Each row is a point. Examples show where two turns around zero, p and q, send a point. Write where each new point lands after one turn and then the other. Backwards means that the second turn is done in reverse. Each puzzle has new turns, and all numbers are rounded.
In the rows, 128 means zero.

Turn p:
[93 75] => [89 178]
[169 161] => [146 79]
[122 148] => [149 127]
Turn q:
[96 133] => [99 142]
[158 177] => [170 167]
[129 74] => [114 76]
Where do these land?
q, then p: [114 133] => [140 137]
p, then q: [140 89] => [89 140]
q, then p: [181 114] => [86 92]
q, then p: [78 176] => [196 142]

Turn p:
[143 123 95 113] => [159 145 139 113]
[128 164 131 106] => [109 125 144 94]
[141 122 146 153] => [124 112 136 156]
[164 128 142 179] => [127 112 164 178]
[31 116 121 108] => [93 171 48 106]
[161 115 134 110] => [156 102 137 121]
Turn q:
[183 129 127 148] => [128 157 94 165]
[108 137 131 110] => [134 127 147 107]
[64 146 148 149] => [81 106 149 81]
[133 141 100 95] => [169 135 126 111]
[88 70 124 152] => [108 59 138 144]
[138 128 168 113] => [118 152 160 144]
[183 145 97 129] => [158 160 83 144]
Where do these land?
q, then p: [164 135 162 121] => [86 133 154 137]
p, then q: [168 150 179 114] => [123 91 171 169]
p, then q: [123 91 85 127] => [140 167 89 128]
q, then p: [144 121 118 156] => [134 160 128 139]
p, then q: [78 108 136 145] => [131 105 91 92]
q, then p: [90 164 89 105] => [167 104 126 77]

Turn p:
[110 117 135 139 100 160 100 104] => [115 141 122 161 101 119 94 109]
[142 145 136 130 101 116 125 121] => [123 123 154 149 129 145 131 127]
[119 122 125 142 107 140 146 108] => [135 144 136 147 109 114 138 112]
[152 124 125 115 141 148 129 112] => [130 144 140 102 111 136 115 128]
[118 104 123 125 166 106 116 113] => [130 110 128 100 138 90 111 136]
[111 132 136 106 106 131 135 133] => [126 110 119 142 106 139 141 125]
[129 141 134 132 225 121 126 118] => [91 134 121 50 162 95 127 136]
[143 123 141 136 99 125 141 165] => [154 125 121 147 144 161 140 113]
[129 143 97 128 108 104 135 178] => [150 122 112 152 153 152 155 166]
Turn q:
[149 132 122 106 183 158 145 146] => [145 128 104 137 182 88 134 125]
[104 103 128 136 126 127 135 150] => [155 110 143 118 118 126 144 131]
[168 101 145 139 98 113 138 97] => [110 164 162 139 118 145 132 88]
[121 129 159 162 144 145 146 136] => [148 122 141 150 156 153 149 141]
[119 130 111 104 117 128 136 102] => [110 135 123 92 129 128 117 121]
[142 158 152 96 111 117 146 130] => [133 170 131 124 134 128 93 146]
[106 131 121 140 122 76 140 132] => [122 143 139 114 93 126 155 161]
[151 115 156 120 128 130 114 127] => [125 132 152 152 135 120 110 115]
[119 145 87 150 119 143 90 139] => [122 93 82 137 100 138 128 122]
[101 136 100 129 132 143 90 121] => [109 83 102 118 117 129 120 131]
Where do these land?
q, then p backwards: [135 96 152 106 126 121 92 128] => [128 115 144 133 114 109 108 82]
p, then q: [131 150 117 148 153 114 115 140] => [137 115 119 129 141 103 138 158]
p, then q: [114 143 90 129 127 108 147 141] => [164 152 119 134 125 118 153 139]
q, then p: [163 117 143 98 124 140 108 98] => [85 113 135 133 132 94 104 125]
q, then p: [161 105 147 112 100 155 143 147] => [100 142 176 116 132 135 99 122]
q, then p: [103 159 135 146 154 106 135 141] => [152 135 95 128 152 147 153 133]
p, then q: [101 149 118 120 128 140 155 138] => [148 147 112 99 123 140 145 131]
p, then q: [130 100 126 128 130 163 125 127] => [104 134 106 129 111 132 107 116]
q, then p: [103 146 111 164 151 86 157 109] => [141 131 91 127 117 144 192 127]
p, then q: [139 116 140 129 89 147 105 111] => [110 109 132 153 117 165 115 115]
